Each row is a point. A path goes straight from each point to the next, and from the last back to the first. The post is the endless flat space through its rows: a point in 2 columns, a line in 3, a plane in 4, and so on, so that a path can go around it. How many times does the path go around the post? Going back the other way cancels.

Post, one row:
array([[0.011, 0.033]])
Path (31 x 2):
array([[ 0.027,  0.025],
       [ 0.007, -0.004],
       [-0.008,  0.032],
       [-0.031,  0.006],
       [ 0.013, -0.022],
       [ 0.039,  0.014],
       [ 0.023,  0.051],
       [ 0.000,  0.065],
       [-0.003,  0.089],
       [ 0.019,  0.054],
       [ 0.052,  0.001],
       [ 0.013, -0.009],
       [-0.012,  0.003],
       [-0.006,  0.053],
       [-0.016,  0.029],
       [-0.010,  0.015],
       [-0.015,  0.048],
       [ 0.024,  0.079],
       [ 0.044,  0.039],
       [ 0.026, -0.010],
       [-0.002,  0.009],
       [-0.040,  0.037],
       [-0.005,  0.077],
       [ 0.028,  0.054],
       [ 0.031,  0.023],
       [ 0.046,  0.024],
       [ 0.022, -0.030],
       [-0.012, -0.018],
       [-0.016,  0.037],
       [-0.005,  0.091],
       [ 0.041,  0.054]])
Times around: 3

Post, 8 rows:
array([[ 0.012, -0.025,  0.051, -0.028,  0.031, -0.017, -0.025, -0.013,
        -0.033],
       [ 0.000,  0.021, -0.015,  0.007, -0.019,  0.056,  0.025,  0.043,
         0.058],
       [ 0.002,  0.026, -0.036, -0.014,  0.000,  0.002, -0.010,  0.031,
         0.038],
       [-0.010,  0.038,  0.011,  0.003, -0.043,  0.005, -0.006,  0.003,
         0.008],
       [-0.003,  0.001, -0.045,  0.034, -0.030,  0.060,  0.003, -0.022,
         0.059],
       [ 0.042, -0.038,  0.027, -0.013,  0.034, -0.041,  0.012, -0.021,
        -0.077],
       [-0.033, -0.050,  0.032, -0.023,  0.013, -0.045,  0.036, -0.073,
        -0.088],
       [ 0.005, -0.006, -0.023, -0.013, -0.009,  0.040, -0.022,  0.020,
        -0.023]])
Path:
array([[ 0.057,  0.015, -0.040, -0.009, -0.028,  0.004, -0.014,  0.008,
         0.037],
       [-0.044, -0.016, -0.002, -0.037, -0.012, -0.031, -0.002, -0.022,
        -0.016],
       [-0.036, -0.005,  0.100, -0.008,  0.011, -0.084, -0.016, -0.038,
        -0.007],
       [-0.026,  0.025, -0.048,  0.010, -0.011,  0.074,  0.016,  0.084,
         0.034],
       [ 0.015, -0.022,  0.033, -0.012,  0.036,  0.023,  0.015, -0.011,
        -0.038],
       [ 0.011,  0.025, -0.013, -0.043, -0.027,  0.021,  0.037,  0.046,
        -0.038],
       [ 0.020, -0.012, -0.040, -0.034, -0.019, -0.007,  0.006,  0.037,
        -0.028],
       [-0.025, -0.019, -0.006, -0.010,  0.005, -0.033,  0.067,  0.008,
         0.031],
       [-0.009,  0.002,  0.028,  0.047, -0.010,  0.086, -0.030,  0.021,
         0.011],
       [-0.028,  0.058,  0.037, -0.050,  0.010, -0.023, -0.028,  0.058,
         0.019],
       [ 0.035, -0.004, -0.047,  0.000,  0.054,  0.029,  0.059, -0.045,
         0.037],
       [-0.039,  0.005, -0.060, -0.045, -0.008, -0.022,  0.009,  0.016,
        -0.123],
       [-0.025, -0.003,  0.020,  0.018,  0.007, -0.014,  0.000, -0.036,
         0.037],
       [ 0.030, -0.039, -0.035,  0.016, -0.022,  0.023, -0.011,  0.038,
         0.006],
       [ 0.056, -0.010, -0.074,  0.048, -0.010,  0.042,  0.015, -0.005,
         0.082],
       [-0.008, -0.002,  0.008, -0.038, -0.013,  0.029,  0.002, -0.068,
        -0.078],
       [-0.014,  0.001, -0.007, -0.014,  0.017,  0.084, -0.040, -0.027,
         0.004],
       [-0.032, -0.005,  0.012,  0.034,  0.019,  0.005,  0.026, -0.029,
         0.001],
       [-0.028, -0.006,  0.007, -0.001, -0.026,  0.048, -0.037, -0.069,
        -0.062],
       [ 0.059, -0.007, -0.042, -0.013,  0.005,  0.024,  0.020, -0.017,
        -0.042],
       [ 0.036,  0.010, -0.044, -0.008, -0.005, -0.031,  0.055,  0.032,
         0.044],
       [-0.066, -0.039, -0.013,  0.006, -0.052,  0.042,  0.041, -0.009,
         0.025],
       [-0.060, -0.017, -0.062, -0.004, -0.018,  0.049,  0.017,  0.006,
         0.025],
       [ 0.000, -0.037, -0.015, -0.012, -0.022, -0.044,  0.005, -0.035,
         0.020],
       [-0.009, -0.025, -0.014, -0.025, -0.005,  0.090,  0.030,  0.024,
         0.070],
       [ 0.026, -0.016, -0.061, -0.012, -0.008,  0.098, -0.051,  0.014,
        -0.050],
       [ 0.017, -0.005,  0.028,  0.016,  0.017,  0.066,  0.021,  0.013,
        -0.057],
       [-0.019, -0.033,  0.069,  0.026,  0.032,  0.009,  0.097,  0.027,
         0.005],
       [-0.024, -0.013, -0.028,  0.033, -0.055, -0.029,  0.069, -0.001,
         0.059]])
Times around: 0

Post, 17 rows:
array([[ 0.001, -0.014,  0.008,  0.006,  0.017,  0.015, -0.005,  0.023,
        -0.009, -0.036,  0.048,  0.020, -0.033, -0.016, -0.077, -0.030,
         0.017,  0.031],
       [ 0.057,  0.049,  0.043, -0.040, -0.008, -0.025,  0.029, -0.011,
         0.032,  0.066, -0.026, -0.019,  0.056,  0.012,  0.028,  0.017,
         0.009, -0.040],
       [-0.051,  0.054,  0.007,  0.033,  0.043,  0.040, -0.047,  0.022,
        -0.023, -0.032,  0.049,  0.015, -0.019,  0.021, -0.048, -0.026,
         0.038, -0.010],
       [-0.039,  0.048, -0.018,  0.051, -0.042, -0.033,  0.059, -0.040,
        -0.044,  0.010, -0.030,  0.027, -0.013, -0.076,  0.007,  0.056,
        -0.016,  0.004],
       [-0.034,  0.014, -0.008,  0.014, -0.023, -0.049,  0.026, -0.006,
         0.024,  0.004, -0.076,  0.006, -0.031, -0.044,  0.014,  0.051,
        -0.022,  0.012],
       [-0.037,  0.017, -0.036, -0.001,  0.004,  0.071, -0.019,  0.044,
         0.017, -0.040,  0.050,  0.013, -0.002,  0.049, -0.033, -0.028,
        -0.023,  0.002],
       [ 0.056, -0.004,  0.024, -0.022, -0.025,  0.006,  0.002,  0.019,
        -0.031,  0.027, -0.041, -0.012,  0.030, -0.049,  0.013,  0.013,
         0.019,  0.028],
       [ 0.044,  0.026,  0.020, -0.047, -0.031, -0.011,  0.000,  0.034,
         0.012,  0.067, -0.066,  0.025, -0.003, -0.025,  0.031, -0.002,
        -0.033, -0.026],
       [ 0.024,  0.023,  0.003,  0.002,  0.020,  0.040,  0.009, -0.006,
         0.020,  0.024, -0.056,  0.022,  0.021, -0.045, -0.003,  0.001,
        -0.012, -0.037],
       [ 0.006,  0.006,  0.003,  0.007,  0.036,  0.039,  0.030,  0.081,
         0.007, -0.003,  0.025, -0.005, -0.044,  0.025, -0.030, -0.008,
        -0.016, -0.020],
       [ 0.042, -0.002, -0.049,  0.004, -0.005, -0.059, -0.014,  0.017,
        -0.018,  0.034, -0.035, -0.001,  0.040, -0.039, -0.009, -0.001,
         0.022, -0.035],
       [ 0.025,  0.012, -0.003,  0.023,  0.009, -0.019,  0.023, -0.021,
        -0.006, -0.003, -0.038,  0.041, -0.010, -0.023,  0.020,  0.053,
        -0.044,  0.023],
       [ 0.027,  0.004,  0.012,  0.004, -0.025,  0.023, -0.014, -0.011,
         0.011,  0.068, -0.004, -0.019,  0.011, -0.007,  0.011,  0.025,
        -0.001, -0.010],
       [-0.030, -0.041,  0.058,  0.013,  0.031,  0.046,  0.011,  0.031,
         0.016,  0.010,  0.022, -0.004, -0.004,  0.048, -0.006, -0.025,
        -0.009, -0.019],
       [-0.004,  0.019,  0.040,  0.027,  0.016,  0.045, -0.027, -0.016,
        -0.020, -0.029,  0.018, -0.024, -0.002,  0.030, -0.043, -0.027,
        -0.021, -0.002],
       [-0.004,  0.032, -0.009,  0.047,  0.027,  0.023,  0.002,  0.033,
        -0.007,  0.001,  0.056, -0.014, -0.024, -0.028, -0.002, -0.049,
         0.006,  0.022],
       [-0.022,  0.030, -0.019, -0.021, -0.022, -0.051,  0.042, -0.034,
         0.004, -0.033, -0.037,  0.016, -0.038, -0.054,  0.034,  0.063,
        -0.022, -0.033]])
Path, 30 rows:
array([[ 0.053,  0.029,  0.001, -0.045, -0.027, -0.002, -0.024,  0.018,
        -0.018,  0.022,  0.018, -0.035, -0.020, -0.045,  0.030, -0.005,
        -0.025,  0.048],
       [ 0.025, -0.043,  0.061, -0.001, -0.036,  0.037,  0.009,  0.009,
         0.031,  0.003, -0.041,  0.018,  0.024,  0.023, -0.078,  0.023,
        -0.075,  0.034],
       [ 0.007, -0.077,  0.048,  0.053, -0.016, -0.016,  0.010, -0.026,
        -0.013,  0.024, -0.041,  0.004, -0.009, -0.031,  0.027,  0.033,
        -0.021,  0.042],
       [ 0.024,  0.042,  0.028,  0.034, -0.043, -0.006,  0.036,  0.012,
        -0.034,  0.029, -0.010, -0.019, -0.025, -0.049,  0.031,  0.013,
         0.021,  0.039],
       [-0.028, -0.033, -0.012,  0.061, -0.014, -0.021, -0.042, -0.061,
        -0.008,  0.046, -0.008, -0.009,  0.010,  0.024, -0.035,  0.001,
        -0.024,  0.015],
       [-0.046,  0.047, -0.045, -0.043, -0.018,  0.034, -0.053, -0.006,
        -0.002,  0.004, -0.030,  0.026, -0.012,  0.002, -0.020,  0.003,
        -0.056, -0.027],
       [-0.052,  0.089, -0.006,  0.071,  0.030,  0.102,  0.024,  0.062,
        -0.034,  0.019,  0.015,  0.062, -0.029, -0.061, -0.005,  0.005,
        -0.043, -0.030],
       [ 0.066, -0.014,  0.009, -0.016,  0.054,  0.008,  0.074,  0.122,
         0.061, -0.026,  0.028,  0.046,  0.006,  0.010, -0.032,  0.016,
         0.016,  0.014],
       [-0.044,  0.022,  0.055,  0.032,  0.039,  0.019, -0.025,  0.013,
         0.012,  0.001,  0.004, -0.003, -0.015,  0.013, -0.019,  0.041,
        -0.001, -0.013],
       [-0.058, -0.010, -0.072,  0.002,  0.018,  0.006, -0.016,  0.040,
        -0.001, -0.010,  0.006,  0.041, -0.060, -0.038,  0.056,  0.026,
        -0.018,  0.009],
       [ 0.044,  0.039,  0.039, -0.067,  0.001, -0.108,  0.044, -0.028,
         0.027,  0.035,  0.033,  0.047, -0.027,  0.019,  0.030,  0.049,
         0.019,  0.017],
       [-0.012,  0.039, -0.019,  0.031, -0.035,  0.066,  0.007, -0.002,
        -0.022,  0.006, -0.007,  0.042, -0.025, -0.013,  0.001, -0.007,
        -0.036, -0.005],
       [ 0.072, -0.004, -0.017, -0.062, -0.021,  0.012,  0.013,  0.086,
        -0.001, -0.026, -0.023,  0.097, -0.037, -0.003, -0.034, -0.011,
        -0.057, -0.031],
       [ 0.007,  0.001,  0.073,  0.014, -0.029, -0.010,  0.023, -0.003,
        -0.007,  0.052, -0.037,  0.054,  0.020, -0.001, -0.009,  0.026,
        -0.062, -0.001],
       [ 0.063, -0.023, -0.006, -0.042, -0.052, -0.063, -0.023, -0.001,
         0.013,  0.047,  0.026, -0.005,  0.015,  0.041, -0.038,  0.068,
        -0.011,  0.038],
       [-0.025,  0.040,  0.036,  0.039,  0.015, -0.028, -0.013,  0.018,
        -0.005,  0.034, -0.025,  0.018, -0.005, -0.035,  0.003,  0.008,
         0.014, -0.069],
       [-0.022, -0.007, -0.002,  0.007, -0.026, -0.007,  0.042,  0.063,
         0.020,  0.009, -0.072, -0.013, -0.039,  0.007, -0.016,  0.057,
        -0.019, -0.030],
       [-0.032, -0.003, -0.090,  0.015,  0.006, -0.074, -0.023, -0.021,
        -0.005, -0.053, -0.029,  0.026, -0.019, -0.052,  0.000, -0.014,
         0.030,  0.020],
       [ 0.001,  0.023, -0.067,  0.016, -0.002,  0.064,  0.018, -0.007,
        -0.011, -0.004, -0.012,  0.028,  0.006, -0.041,  0.007,  0.003,
        -0.063, -0.024],
       [-0.066, -0.025,  0.039,  0.043, -0.020,  0.030, -0.026,  0.054,
        -0.002,  0.108, -0.081, -0.010, -0.063, -0.070,  0.004,  0.008,
        -0.017,  0.019],
       [ 0.023, -0.016,  0.030, -0.008, -0.042, -0.052,  0.019,  0.010,
         0.008,  0.080, -0.039,  0.056,  0.028, -0.063,  0.069,  0.037,
        -0.027, -0.014],
       [ 0.021,  0.038, -0.052, -0.005, -0.029,  0.009, -0.007,  0.072,
        -0.005,  0.024, -0.032,  0.002, -0.010, -0.046,  0.013, -0.002,
        -0.042,  0.027],
       [-0.030,  0.052,  0.010, -0.087,  0.033,  0.025,  0.021,  0.064,
         0.029, -0.064, -0.113,  0.021, -0.014,  0.021, -0.004,  0.005,
        -0.068, -0.047],
       [-0.060,  0.096, -0.109,  0.085,  0.043,  0.028, -0.001,  0.021,
        -0.070, -0.015,  0.038,  0.047, -0.031, -0.049, -0.054, -0.038,
         0.022, -0.004],
       [ 0.051,  0.091,  0.016,  0.027,  0.008,  0.055, -0.029, -0.058,
        -0.023,  0.011,  0.043, -0.007,  0.016, -0.009,  0.037, -0.018,
        -0.012, -0.017],
       [ 0.096,  0.002, -0.040,  0.008, -0.026, -0.004,  0.034,  0.065,
        -0.010,  0.054,  0.014,  0.034, -0.007, -0.086,  0.001, -0.006,
        -0.011,  0.021],
       [-0.050,  0.086,  0.062,  0.056, -0.008,  0.028, -0.002, -0.016,
        -0.035,  0.041,  0.052, -0.047,  0.045,  0.028,  0.001,  0.032,
         0.056, -0.073],
       [ 0.004, -0.019,  0.106,  0.005, -0.014,  0.005, -0.003, -0.005,
         0.029,  0.060,  0.054, -0.070,  0.003,  0.048,  0.016, -0.006,
         0.049, -0.001],
       [ 0.048,  0.067, -0.044, -0.010,  0.012, -0.024,  0.017,  0.027,
         0.006,  0.006,  0.034,  0.011, -0.016, -0.020, -0.005, -0.028,
         0.051, -0.044],
       [ 0.015,  0.029,  0.012, -0.031,  0.042,  0.054, -0.066, -0.032,
        -0.003, -0.012, -0.035,  0.009,  0.065,  0.030,  0.018, -0.033,
        -0.022,  0.022]])
Times around: 1
